Every row gives one point. The ring and each string are closed loops that go straight from each point to the next, and from the last back to the first. Before rounding, they use only three directions, however many columns there are. Count how often each string passes through the ring. Passing back the other way cancels.
In the rows, zero is written as 128.

Ring, 6 rows:
[[197 157  91 144]
 [114 190  86 146]
 [ 64 164 127 164]
 [103 115 164 176]
 [152 107 172 174]
 [212 125 143 158]]
String:
[[143 127 146 166]
 [110 145 185 173]
 [ 96  96 188 185]
 [152  87 212 185]
 [197  88 174 173]
 [166 105 136 166]]
Times through: 1
String (12 x 4):
[[127 111 132 168]
 [ 95  76 155 183]
 [ 64 101 172 184]
 [ 35 139 175 180]
 [ 20 126 136 178]
 [ 67 121 109 169]
 [109 152 127 161]
 [ 90 179 147 161]
 [ 39 185 170 170]
 [ 37 128 167 181]
 [ 91 160 181 171]
 [126 142 145 165]]
Times through: 0

Ring (8 x 8):
[[195 161  73 100 154 144 174 146]
 [152 205  59 133 153 126 156 118]
 [113 204  67 144 148 109 135 107]
 [ 71 157 114 134 130  98  89 103]
 [ 81 103 162 106 112 110  62 113]
 [124  49 187  67 109 130  72 141]
 [167  47 154  54 129 140 123 167]
 [190  79 119  63 143 144 156 171]]
String:
[[149 119 115  93 137 130 130 140]
 [200 146 116  92 131 157 135 134]
 [211 186 109 108 128 165 130 115]
 [192 240  83 138 132 156 130  93]
 [ 88 233  34 166 161  92 150 101]
 [ 40 176  55 152 160  69 135 115]
 [ 93 131 113 115 136 104 108 123]
 [122 118 160 101 111 130  72 113]
 [136  74 226  75  81 151  24 109]
 [142   7 232  42  91 147  46 146]
 [139  18 149  49 137 122 130 181]
 [144  71 104  73 153 117 159 173]]
Times through: 2
String:
[[147 169 100 118 136 131 126 118]
 [150 217 104 139 124 140 102  87]
 [ 68 232  60 171 146  90 116  85]
 [ 30 174  61 154 157  65 125 112]
 [ 63 129  88 123 150  83 126 131]
 [118 123 122 104 132 118 110 129]
 [129 119 134  99 126 126 103 127]
 [ 81  79 136  94 132  99 100 140]
 [ 76  25 177  70 119 102  76 151]
 [100  23 161  63 129 108 102 164]
 [124  62 133  74 138 115 125 160]
 [133  30 125  57 149 113 150 185]
 [157  39 110  54 156 121 170 192]
 [144  92  95  83 154 117 161 166]
 [153 116 106  91 143 128 141 147]
 [155 123  63  94 166 117 186 165]
 [191 168  43 105 170 133 202 156]
 [131 164  24 121 181 100 204 156]
 [119 145  68 115 159 105 160 143]]
Times through: 1
